Each wall is flat, endless, passes through zero and stands at right angles to its row. A trip goes straight from one point to another. List the walls that it crosses, first one first.

Walls:
(1): [-4 20]
(2): [16  0]
(3): [25 -7]
(4): [-12  -3]
(5): [ 6 36]
(6): [13 34]
(7): [ -5 -63]
Trips:
[-5 30] to [-14  49] => 4
[ 39 -27] to [-22 -26] => 4, 2, 3
[-3 -3] to [ 37 -10] => 3, 2, 4, 6
[ 4 19] to [18 15] => 3
[-61  40] to [-45 -36] => 6, 5, 7, 1

Walls:
(1): [-71 -37  48  35]
(2): [ 10  17 -19  -8]
(3): [ 34  75 -33  11]
(4): [ 29 -17 -17  -8]
(5): [ 26 -25   2  -8]
Trips:
[-45  -6  -7 -32] to [ 23 -20  13   1] => 5, 4, 1
[ 25  -8 -36  17] to [-59  18 -15  58] => 5, 1, 4, 2
[ 54 -21   6   4] to [ -1   2   6 -30] => 3
[-31   8  10   9] to [  8 -33  34  -5] => 5, 4
[ 46  40  23 -46] to [-13 -14 -24   4] => 3, 5, 1

Walls:
(1): [  1  31 -50 -30  12  31   7  -7]
(2): [-13 -46  22  17 -17 -13  -4 -33]
(3): [-47 -49  47  31  -2 -11   1  -7]
(4): [-48 -39  33 -15 -70   2 -27  49]
(5): [-18   0  11 -12 -44   0 -25 -18]
(6): [-19 -18 -17 -19  32  29  -3  -6]
(7): [  6 -27   1  19 -14  48  -8 -49]
(8): [ 28  -3 -28 -16  47  15 -21 -19]
(9): [  5  35  16  35 -40  10   8  32]
(10): [  8  -5  15  -7  18 -49 -29 -32]
Trips:
[  1  -9 -42  10 -33 -20 -22 -39] to [-23  -3  15  -9 -19  45  40  -1] => 4, 8, 10, 3, 6, 9
[-29 -22  -4 -24  69  26 -14   5] to [-44 -38 -58  17 -26  24  -6  16] => 10, 4, 2, 5, 8

Walls:
(1): [ 24   3  -4 -49  -8   2 -17  14  59   4  -8]
(2): [-18 -26  19  37 -51 -15  35  14  37 -33 -22]
(3): [  0  12   9  -3 -18 -24 -34  25 -18  -6  33]
(4): [  0 -45 -37  30 -40 -19 -11   1  -8   1  28]
(5): [-17  16 -58   6  12 -47 -14  -9  -9  -9   8]
(6): [ 33 -19  -8 -13  29 -28 -17 -13 -15  13  62]
Trips:
[-16  50   4  23   3  60  17  -7  -6  -2 -13] to [ 17  26  -4 -11 -19 -22  21  32  -3 -11   4] => 2, 3, 1, 5
[-36  60 -46 -29 -45 -32  80 -25  18  27   8] to [  4 -11  10 -41  25   0 -13   9  38   6  52] => 6, 2, 3, 5
[ 16  27  27  44  -8 -59  -1 -12 -30  41  46] to [ -4  -8   9 -31  -7 -16 -16 -12 -36 -31   1] => none
[  1 -18  16 -46  52   5 -32 -20  36 -21  -9] to [-41  31  57  22 -30  -4  64 -12 -54   9 -29] => 6, 1, 2
[-19  21  53 -38  23  43 -32 -39  40 -16  -7] to [ 31  29 -36 -25  19  14  36 -42 -36 -19  -3] => 6, 5, 1
[-12  34  16 -11 -57 -38  62 -58  12 -36 -23] to [  3  14  41  -8 -32   4  -3 -16   8   6 -10] => 5, 1, 3
[-61  15   7 -14 -19 -19 -46   4  18 -15  24] to [ 23  13  -4  -6 -52 -26  -8  23   9  22 -10] => none

Walls:
(1): [-40  79   9 -31 -44  26 -38 -21  38 -74  47 -41]
(2): [ 14 -22 -35 -22  53  50  -1 -21   8 -39  33  18]
(3): [ 23  -6  31  23  60  -8 -31  31 -25   7 -15 -53]
(4): [  3  46 -44 -72  -9  20   6 -23  -3   3  38 -23]
(5): [  8   8 -12   8   3  18 -33  -5 -59  29  36 -10]
(6): [  4 -32 -22   2  21 -24  -7  15 -26 -23  12  25]
(7): [ -9 -17 -34  79 -34 -28  51 -28  10  48 -75   3]
(8): [-13  34   7  32  11  -5  31 -45  30 -34 -15  28]
Trips:
[-14  -2  10  43 -12  -5   1 -44 -20 -16 -43 -46] to [-38 -11   9  54  -7 -14 -12  19   8  -9  -8  26] => 1, 6, 3
[ 14  26  44   3 -23 -49   3  26  -8  15  -8  13] to [-16 -26  26  30 -24  19   9  12  28  40  12  12] => 3
[ 25  12  24 -71 -22 -64 -11  16   9   5 -32  -7] to [ 29  25   3 -10  -4 -12  -1  30  42 -27 -12 -23] => 8

Walls:
(1): [ -8 -35 -21   8 -38 -16 -29  15  27  31  16  -6 -11  27   2  66 -20  23]
(2): [-22  -1  48   4 -62  37   4  39 -37  -9  -3 -21  24 -32  13  21  19  24]
(3): [ -7   0 -68  23 -47 -41  -6  -1   1  44  -4 -11  -4  19 -14  27 -15 -29]
(4): [ 38  -5 -51   1 -18 -18  27 -33  25  13  16  17   3 -20 -33  25  19   8]
(5): [ 35  10   0  17 -20 -40 -16  -2  -9 -31  17  32  14  -9   1   0 -14 -22]
(6): [-32  22 -30  31 -26  14 -10  -2  -5 -21 -11 -25 -26  48  -3 -24  14  48]
(7): [-30  -3 -10  -3 -19 -41  26 -22 -43   8 -25  -1  28  17  -1  14  -7  44]
Trips:
[ 23   4  -9  12 -29 -38 -30  -4   5  45  -4  34 -40  38   7 -24 -16  41] to [ 41 -20  18  75  -1   1  35 -41   0  57 -28   4 -64 -10  44  14  20 -15] => 7, 5, 6
[-15 -16  39  -6 -24  19  52 -43   2  16  13  -5 -15 -44 -25 -67  38  -5] to [  1  12  15  -2  -5 -12 -17  -8 -30 -14   9 -17   1  23   3  30  19  -7] => 7, 6, 4, 5, 1, 3
[-29 -33  -9 -46   4  -8  10 -26   6 -11  33  -1  -2  35  -2 -32  -9 -16] to [-14  17 -82 -12   1 -69  47  30 -41  23 -11 -11   7 -15 -32  13  -9  54] => 3, 4, 1
[ 16  -4  22   6 -12  60  37  -6   1   3   1  15   0 -25 -37  52  50   1] to [ 44 -37 -24   4  12 -19  25  44   9  -8  25  15  21   7 -32 -57  11   4] => 5, 2
[ 14   7 -42  14   7 -22   5  32  18  -7  23 -29  24  41 -23  27 -20  -1] to [ 35  13 -60  20  44 -21   3  20 -19  46   0  16   8  17  54   5 -21  12] => 6

Walls:
(1): [-21 -16 -12 -42  -2 -52 -18 -12 -27   3 -29 -15 -17 -81 -10 -37 -17 -23
  11 -28 -48  -3 -34 -39]
(2): [ 22  -1  50 -36  45  30 -15   8  11 -31  24   2  38  76  10 -16 -29 -33
 -16  20 -15   6  38   8]
(3): [ -2  11  45   3   8 -25  29 -19 -48  12  21  13 -16 -13  -2  -1 -27  29
   4  20   6  16  -2   6]
(4): [-25 -16  -7  19 -52  -1  19  -6 -18   6  28  -7  12   6  53  11 -34 -17
 -29 -39 -24 -25  -3 -64]
(5): [-37 -29 -16 -63   7 -44  11 -20  -5 -13  21  -9   1  30 -23 -49 -41 -10
 -27 -26 -46  14 -12  10]
(6): [ 22 -23 -25 -41 -18 -49 -34 -45  17  59  35 -73  -1   9 -19  12 -42 -10
  35  27   2 -20  30  18]
(7): [ 11  16 -11  -5 -29   9  24  18  -5 -45 -35 -10  15 -18  17 -32  25   1
 -15 -34 -50   6   4 -17]
(8): [  3   4 -11 -31  36   8   8 -14  30 -38 -28 -55   2 -43  32  -1 -20  25
  -7   2  23  31 -54  22]
(9): [ -9  35 -26 -18 -37  16  28  22  70   2  41 -27  -3   1 -33  -8   1 -16
  43 -36  -6 -37  31  23]
Trips:
[ 31  29  64 -22  25  10 -79 -75  -6 -13  -2  -5 -55   0   5 -16   7 -41
  35 -26  18  -7  12  -4] to [-10  16  21 -10 -19  34  27 -19  -4  63  28 -17 -45  30   2  69  -5  11
 -34   1  15  -1 -16 -17] => 8, 1, 4, 2, 9
[-40 -15   3 -46 -23  18  13  10 -12 -38 -61 -18 -72  -5 -61 -11  28 -12
  22 -20 -24 -20 -33  -1] to [ -5   0  -2 -29  -9 -15   4  -7  24 -31  17 -34   5  27 -32 -31   2  35
  -4 -33  13   6 -17 -26] => 6, 2, 4
[ -4   6  -7   8   0 -17  12  58  18   5 -17 -41  -7  14  -7 -58  16 -17
 -38 -28  54 -27 -19 -29] to [ 52 -71 -16  34   7  -9  15  -4  37 -26  -5 -12 -20 -57  25 -26   7 -11
 -12 -57  -9   9 -55  -8] => 9
[-30  14 -11  18 -13  11  13  17  39  25  -2  26 -57  19  15  10  22  28
  19  26  -1  13   1   2] to [ 19  21  14   1   3   0 -55 -16 -58  30  28  22  11  35  18  10 -36 -13
  16   1 -12  29  77 -14] => 3, 6, 2, 9, 4

Walls:
(1): [ -4 -29  23  -5   9  15  24 -53  50  16   4  -7   6   4 -25 -19   3  -6
  -7  55  11   3   6  16  50  10   4  -8  39  58   8 -59 -20  12   9  17
   8 -74  -2  -7  23 -50  41 -10  93 -10 -18 -17]
(2): [  5   7 -37   9   7   3 -20 -15   8  -8  -3  32  35  10 -16  31 -46  -2
 -42 -17 -16   2  60  26  26 -19  23  -4 -20 -15   9 -14 -49  -6  -1  48
   2  14 -11 -21   4  -7   7   1 -26 -36   6 -29]
(3): [ 23 -24  -8 -23  33  53 -62  34  18 -21   6  14  26 -14  18   9  24  31
  -4  47 -22   0  -4  -9   0 -25   1  -7  20   5  16  14  29  50  28  17
  11   5   5  22 -20   5  -7  16 -30   4  30  -9]
(4): [  6   2   0  19  10 -21 -10 -21  28 -27  34 -21   2 -26  41 -30  58  11
   0  20  14 -23   5   8  51 -24   4 -11  -7  -2 -15 -15   0   1 -40  72
   7  10  -9  27  -9  14  16  -2  37  18 -34  19]
(5): [ 18   9  34  38  11   3 -33  -7  19 -37   3  19  17  47  -5 -17  -8 -19
  -2   0 -18 -12  19 -18 -21 -51 -26  -9 -20  16  13  -8   9  -8  -9  10
  10   3 -68 -47  19  36  -6 -27   1  11 -24 -19]
(6): [-37 -46  -4 -18  -7  -6  18 -24  11 -17  -4  -6 -16   7 -17 -35   9 -15
 -43  39 -24 -13  17  -6  43 -23  -6 -27 -23  22 -17  22 -19  47  26  14
  43  -1  -9  57  -7  18  17   1 -10 -18 -33 -43]
(7): [ -7 -20  12  20 -42 -31  11  51 -30  10   5  29  13  -1  24   4  14  19
  -2  33  39 -16 -28   3 -19  -9  17   9  11 -23   6  33  26 -11  -7  -3
 -25   1  56 -90 -14  41 -18 -12   0 -12 -51  42]
Trips:
[ 40  34   0   1   9 -15  35  -7  33  21  -4 -46   1 -10  16  55 -33  15
  -3  19  32 -21  -6  26 -10 -11 -21  15   2 -29  28 -22  -8 -34 -28 -48
  26  36 -75  -3 -15  -9  18  -9  -2  13 -27  -2] to [  8 -30 -14  37  12 -38  -7 -42   1 -45  -4 -56   0 -54   1 -45 -12   2
 -15   1  38  95  27   1  22 -53  18 -33   5   7  22 -22 -30  40   0 -35
  23 -42  26 -11   5   7  -2  -4  -2 -12 -16  -4] => 1, 6
[-30 -14  19  16   3 -46   4 -20 -17   4 -10 -11 -34  46 -22 -34 -15   5
  24  17  -5 -36  -9 -36  14 -33 -34   3   8  23  12 -19  14  11  34  24
  22  10  23   9 -16  22  15  21  24  -2  40  32] to [-42  -4 -18 -10 -35 -27  28 -15 -16  28  -1  13  27  62 -22 -62 -33  -4
 -43  22  25 -17 -26 -51  50  24  40 -17  59 -15   0 -12 -28  18  15  19
   2  22  -8  -6 -20  -2 -65 -20  12  35   8 -26] => 7, 5, 4, 2

Walls:
(1): [-17 -36 -48 -11 -40  -2  12  34 -21  19 -10  47  14 -21  -9 -10 -28  -4
 -19  -4  -8 -22 -19  -4 -34   8  -9 -11   1 -11 -41  10  21 -14   3   5
  13  18  34  34   1 -49  -7 -36  38  15  -9 -12]
(2): [-58 -18  -2 -15  -8  34  40 -54  -2  71  17 -45  21 -45   9 -25  -2   0
 -29 -57  39   0 -37   5 -11  23  15  12 -49   6 -19  -8  -4  17  36 -23
 -21 -16  -4  30  67  50  10  -9  24  -7 -37  16]
(3): [ -3   0 -61  -5   7  48  -7 -13   6  -4  73   6 -24 -47 -36  -1  21 -17
   7 -14  -8  42 -47  19  -1  -3   7   3  38  -9  32  20 -36  53  15  -6
 -46 -17  52  20  20  36  32  28  13  19  -9 -28]
(4): [-46  -7  -7 -16 -50 -21  -3 -15  13  -6  21 -56  19 -28   3 -31  -7  13
  12  50  39 -21 -12   7 -25 -14   8   8 -19  -1 -17  11 -28  -1  -8 -47
 -39   4 -21  46  11  31  20 -22  15 -56  13  -5]
(5): [ 19  14 -10 -16 -16   6 -30 -15  20   1 -47  34 -11 -50  21 -66 -33  54
  17 -65  40  -1 -17  -3  41  24  11  51  23 -35  67 -33  25  36  18  11
 -18  -4  12  14  -9  31 -47   5  24  40   2  33]
(6): [ -3  -2 -54 -25  -7  17 -44  41  -6  24  44 -21  -3  38  30  -8  14   4
   5   1 -29  12   4  -1 -32  -3   5 -57  10 -19  -6  34   5 -17  12  23
  12  55  10  -3 -25  12  14  10 -28 -10 -33 -12]
(7): [-45  23   2 -29  16 -16  -4 -18 -10 -14  13 -16  48   2  26  13 -14   0
  11  -6 -24   7 -12  16 -32 -45 -28 -44   4   1  13 -16   9   3  39   1
  29  -8  40   0 -28   4  13   2 -38  -8 -30   1]
(8): [ 30 -32  -4  51  -5  19  -5  -6  -6 -45  21 -12   7 -59 -14 -36  -7 -14
  -6  -1 -18  -2 -29  41  44   2  19  11 -27  43 -19  -2 -19 -43  16  30
  10  51   8  28  19  15 -26  33   6   9  18  -7]
(9): [  4 -10  14  13  -3 -67   7 -13  -8  -7  33 -18 -34  15 -22  50 -24  26
  -8 -28  60  44  38   4  11   3  -2  -6  -3  -2  -6 -18 -48  33  55  22
  10 -15 -36  -9 -54 -42 -29  39  -4  24 -17 -13]
(10): [-33  40  23 -45  22 -18  15   3 -48 -47  -3 -47 -23  41 -36 -38 -26 -43
  -9 -29  42  14   6 -42  27  44 -21  41  38 -31 -30 -25  15  -8   0 -35
   9  27  83  36  -8  11 -49   4   9 -55 -18 -22]
(11): [ 10 -44  -7  33  -4 -21  -5  19 -14  49  -2 -14  31  27 -30  -1 -10  -8
  15   3   8  22  11  35  21 -30  11 -32  -9 -91  11  15 -10 -22 -19  -5
   1 -18   9  -9 -29  12  24 -10 -14  55 -35   9]
(12): [ 55  95 -11 -20  -4 -30  27 -29   8 -10 -15  -4 -39   0 -14 -28  21 -24
  -9  33  25 -50  27 -14  -7 -51  29 -65  12  44  11  25 -28   7 -10 -20
  -7   5 -26  -5  -4  -5 -33 -23 -29 -52  16   9]
Trips:
[ 43 -19 -15 -39  -3   6  40  -1 -11  15  19 -46  -1  36  -5  46 -39  12
  -7 -26  -6  -6  36  24 -14 -15  25 -30 -28  17   6  31  10 -21 -33  11
  29   2  -6  62 -70 -14   7  16 -23 -22   5  46] to [  2  10   3   1  -1 -36 -21 -28   2  -9  34 -40   2  -7 -28  29 -31  16
  50  21 -49 -11  -8  -5  32   0  10 -28  48 -16  19 -21   9   1 -14  24
  -2  20 -35   5 -25 -17 -12  -5  50 -35  27   7] => 4, 1, 8, 10, 11
[ 21 -19 -27  31  44  90  17 -10 -23   3 -25 -15 -27  48  13 -56 -21  -9
 -20 -22  14  -4  -1 -36  17 -16 -12  40  12 -23  31   9  87 -25  -7  18
  16 -26   3 -38  17  38  -3  -2  10   0  27 -11] to [ 41 -10  32  -9   5  11  -5 -42  58  37 -29  51 -11 -42  32  16  14  49
 -11 -20  19 -29 -28  15   9  65 -19  23  18 -16  22  11  74  10  24  18
  14 -25 -18 -25  14  24  -7   7 -22  -5  10 -24] => 11, 10

Walls:
(1): [-25 -22 -17 -31   3 -34   5  19  -2  -9   1 -12 -25  61   2   5  -6 -10
  21  15  36  24  28  -3   8  -3 -30 -12  50  -9  23   9  24 -31 -49  29
  11 -38   1  29 -31  -5 -11 -32  12  13  27 -29]
(2): [ 24  28 -15  41 -13 -10  18 -23 -37 -10 -38  22  -2   1  13  27   7 -34
  30   2  -1  -2  53  -8 -33 -22 -33  48  -2 -33   2  11 -10 -40  12  21
   0 -35 -31  26  10  39  28  -2 -31 -32  -3  -6]
(3): [-59 -10 -31 -51 -35  11 -65  -9 -30  61   4  27  15  15  47 -10 -12 -34
  32  13 -12 -45  -6 -42  30 -43   0 -24 -27   6  30 -26 -14 -18  28  13
 -20  -1  31  -3   3 -24 -26 -24  31   0  -4   9]
(4): [ -6 -25 -16  34   6  14 -50  28  30  16  18  -3   2  61  13  -1 -13   0
  57 -45 -37 -16 -29  40  12 -43   8  51 -25  57  -8 -23  33 -75  -7 -29
   1  22  -1  43 -21  17   6   1   1  18  -9 -54]
(5): [ -5 -36  43  10  40  25   2 -35 -89  10 -34   0   3 -23   9 -30   5   7
  13 -58 -14  90   2 -51 -70 -40   9  -2 -27 -32  11 -25  12 -12 -17  42
   9  10  -2 -21 -20 -38  10  -7 -29  21  23  10]
(6): [-42 -62  -4   7   5 -25  68   7 -33  13 -22  16 -38   3  45   5 -16 -10
   6  29   5  -5  28 -40  21   3  54  76 -36 -19  -6 -28  -2  35 -30  35
  28 -47 -34 -24  24  30 -17   0  -3 -52   1  -8]
(7): [ 19  23  15  37  21  -6   1  20   7  45 -22  14  66   2 -60  -6  19  29
  -8 -47 -20  -8  50  -5 -22  15 -48 -34 -21 -19  14  30 -13  -3  -7   0
  24 -12  -2  16 -13  32  17  -3   4 -22 -11  35]
(8): [ 44  -9   1 -33   9  59  26  25   8 -15 -17  -8  26  42   3  23 -18  -1
  55  14  24  -9   4 -35 -11  21 -39  -9 -10 -41 -40 -73  38  15  16  -9
 -41 -19   5 -34  22 -11  34  31 -18  31   0 -21]
Trips:
[-64  22  33  10  33 -11 -31   8   1  61  26  14 -30  13  23   3 -33  -3
 -43  41  34  35  14 -10 -42 -30 -56 -34   7 -10  26   8   0  -7  45  14
 -15  16  -6   6  -6 -26  22 -13 -15 -25  -6  40] to [-33 -16  13 -16   0  49  39  26  15 -38  -5  -6  -7 -18   2 -14  18  60
  -8 -18 -17 -19   2  54  -7  42  50 -26  27   8 -37  24  42  67  25  10
 -17 -37  56 -20  43 -23  11  10  -4 -24   5  81] => 2, 1, 3, 5, 8, 6, 7
[ 11 -11   5   0 -17  41  39  29  13 -10  -2 -13  40 -52   4  -9 -36  -6
  15 -11  22 -39   9  -5  -4  52 -14 -22  59  -7  16  43  33 -30  15  29
 -37 -46  61  -3  -4 -23 -16 -18  22 -34  60  30] to [ -8 -10 -25   3 -26  46 -36   6 -32  24   0  28 -16   7 -30 -11  10  10
 -56 -35   7 -24 -30  -8  34   3  10 -37  -4 -31   4   3  -2 -38  28  43
  -5  11   8  25 -30  13   9  16  14   0 -53  34] => 8, 1, 5, 4
[-45 -26  59  14 -29   6   0  12  29 -10 -14   4  -7 -18   8  49   7 -26
  -8  11  32  23  19 -22 -13  30  13 -31 -17  -6 -29 -46 -14 -45 -13 -12
  29  21 -18  47 -73  17 -21 -11 -49 -24 -13   9] to [ 20 -70   2   7  31 -23 -28  16  39  15   7   8  -4 -19   9  26 -29  29
 -11  10 -24   5   2  36 -20 -10 -43  -8  15  26   5  19 -40   3 -14 -29
  -6 -49 -35 -16 -17 -38  16   9   4   6 -32  -9] => 2, 5, 6
[-23  66  26 -23  17 -34   8 -34 -16  -1  42 -28  53 -21 -14  30  26  38
  30   2 -36  12  -9 -22  14  29 -21 -37 -36  14 -11  34  -9  38 -20 -46
  32  -1 -28 -25 -18  -3 -22  44  -7  18  -7  24] to [  0   3  31   8  29  15 -14 -27 -32 -31  41  -9  37  68  -1  -4 -33  45
  45 -38   7  34  25   5 -22   1   4   8 -31  19  38  -3 -19   2  13 -26
  29  -9 -66  -1  47 -49  -9 -28  13  34 -38  37] => 5, 8, 4
[ 28  -2  -1 -20 -13 -15  16  13   6  27 -35 -38   3   7   7  15  17 -51
 -24   4   5 -24  18  -3  22   2  13   4 -12  12  47 -25  54  16  -5  58
  10   9  26 -30  20  41 -22  -1  -5  64  21 -40] to [-53 -39   4 -10  -6 -13   9  38  17 -21  36  14  13  -1   9 -44  23 -11
 -14   1  41  35 -10 -28  25 -47  25  24  18  -5   5  31 -18  11  27 -11
  17 -15 -20  56 -12  16  12  20  11  55  24 -44] => 4, 8
